Rows are points. Each copy is the shape, with its points in the same order, turned, moved and blurred by noise. Is it also mirrored, or only turned?

Shape (6 x 2):
19, -27
-23, -4
3, -41
24, -10
5, 50
-42, 17
Copy 1 (6 x 2):
9, -33
-13, 14
-12, -32
19, -18
41, 38
-17, 39
Copy 1 is: only turned
Copy 2 (6 x 2):
6, -32
-14, 2
-19, -37
15, -23
30, 28
-20, 34
Copy 2 is: only turned
Copy 3 (6 x 2):
-7, 37
-3, -10
-22, 33
9, 29
60, -13
6, -38
Copy 3 is: mirrored
Copy 4 (6 x 2):
31, -30
7, 9
43, -17
15, -36
-46, -19
-15, 27
Copy 4 is: mirrored

Shape (8 x 3):
-2, 20, 4
-17, -23, 3
-23, -10, 7
20, 11, -11
7, -15, 2
50, 20, 12
-25, -20, -4
-5, 14, -18
Copy 1 (8 x 3):
17, 3, -16
-20, -13, 1
-11, -18, -9
10, 29, -3
-8, 6, 11
40, 34, 20
-25, -14, -8
0, 16, -25
Copy 1 is: mirrored
Copy 2 (8 x 3):
-9, 18, -3
5, -12, -13
3, -2, -21
-35, 2, 10
-6, -14, 3
-26, 11, 46
2, -11, -30
-30, 10, -13
Copy 2 is: mirrored
Copy 3 (8 x 3):
5, -18, -8
-4, 29, 11
-13, 11, 7
29, -3, -19
18, 15, 3
60, -21, -3
-15, 24, 3
4, 1, -25
Copy 3 is: mirrored

Shape (10 x 6):
-15, -9, -44, -4, -22, -9
-22, 32, 0, -7, -14, -18
-10, 16, -33, -10, -25, -3
-13, -18, 3, -23, 34, -41
40, 13, -2, -9, -11, -45
-11, 32, -22, 9, -20, -11
-10, -55, -29, -5, -26, -4
-7, 19, 5, -32, -4, -8
-2, -8, 8, -16, -26, -12
15, 30, -9, 5, -3, -10
Copy 1 (10 x 6):
13, -15, -49, -10, -21, 6
-12, 26, -14, 1, -21, -10
16, 14, -37, -11, -25, 12
-11, -15, -2, -36, 1, -51
46, 17, -6, -4, -27, -49
8, 22, -28, 10, -13, 4
18, -58, -23, -18, -30, 6
2, 22, 1, -30, -23, -11
10, -7, 2, -11, -39, -10
25, 25, -9, 1, -3, -12
Copy 1 is: only turned
Copy 2 (10 x 6):
15, -15, -34, 4, -22, 23
-15, -4, 13, 24, -7, 28
8, 5, -15, 10, -22, 32
13, -42, 9, 0, 39, 6
49, -10, 33, 30, -6, 11
-2, 8, -6, 31, -18, 23
24, -36, -32, -28, -30, -8
1, 0, 23, -5, 5, 30
9, -16, 18, -8, -21, 9
16, 17, 10, 29, -2, 9
Copy 2 is: mirrored
Copy 3 (10 x 6):
-26, -28, -26, -22, -27, -6
-37, 11, 24, -19, -26, 5
-20, -16, -4, -26, -29, 9
-35, 28, -14, -24, 19, -39
8, 19, 14, -28, -38, -44
-23, -16, 22, -19, -32, 2
-23, -19, -60, 10, -19, -16
-19, 29, 3, -27, -13, 8
-20, 21, -13, 0, -31, -4
0, -2, 27, -17, -18, -10
Copy 3 is: mirrored

Shape (11 x 8):
7, 8, -37, -39, -21, -14, -8, 28
2, 8, 17, -14, 18, -10, -32, 5
-27, -8, 24, 42, -14, -3, 0, -9
0, 37, -2, -12, -31, -21, -2, 29
2, -10, 0, 16, -37, 1, -4, -2
-5, 19, -21, -7, -17, -11, 20, 20
-10, -22, 5, 43, 3, -15, -26, 13
16, 17, -50, -11, 23, -2, -33, 5
6, 0, 8, 39, -1, 10, -8, 21
-12, 12, -17, 10, -5, 20, 13, 38
23, -2, 7, -7, 13, -23, 26, -17
Copy 1 (11 x 8):
0, 8, -1, -28, -6, -29, -4, 53
-1, -10, -7, -14, 34, 0, -27, 2
-9, -15, -23, 36, 5, 23, 21, -17
18, 10, -21, -3, 24, -14, 17, 46
12, -9, -18, 11, -19, 13, 10, 14
0, 15, 5, -3, 5, -15, 25, 33
-8, -27, -6, 44, 1, 4, -17, -3
3, 32, 11, -9, 1, -37, -42, 10
8, 2, 7, 38, 9, 22, -6, 8
-15, 25, 14, 21, 5, 10, 11, 36
20, -15, 25, -19, 11, -8, 21, -16
Copy 1 is: mirrored
Copy 2 (11 x 8):
-2, 36, -40, -28, -18, 1, -35, 22
-7, 21, 16, -14, 27, 0, -17, 15
-8, 4, 25, 32, -20, -14, 21, 8
3, 60, -14, -6, -14, -19, -18, 38
9, 18, 9, 5, -38, 1, -2, -1
2, 34, -38, 1, -16, -11, -3, 25
6, -17, 24, 19, -12, -16, -14, 22
3, 10, -38, 4, 27, 6, -56, -1
24, 8, 9, 31, -6, 9, -7, 24
1, 19, -29, 21, -12, 18, -3, 42
36, 23, -18, -12, 15, -19, 22, -14
Copy 2 is: only turned
Copy 3 (11 x 8):
-6, -7, -22, -58, -13, 6, -5, 31
-26, 6, 22, -25, 28, 3, -28, 20
-30, -32, 25, 20, 5, -19, 2, -31
-27, 8, -7, -25, -30, -21, 2, 30
-5, -23, 5, -3, -20, -12, -10, -14
-7, -10, -10, -21, -14, -9, 24, 20
-29, -41, 4, 12, 25, -24, -25, -1
-8, 8, -46, -27, 28, 13, -27, 27
-13, -19, 6, 28, 6, -7, -12, 13
-16, -29, -15, 9, -6, 16, 19, 27
20, 12, 21, -19, 28, -29, 15, 1
Copy 3 is: only turned
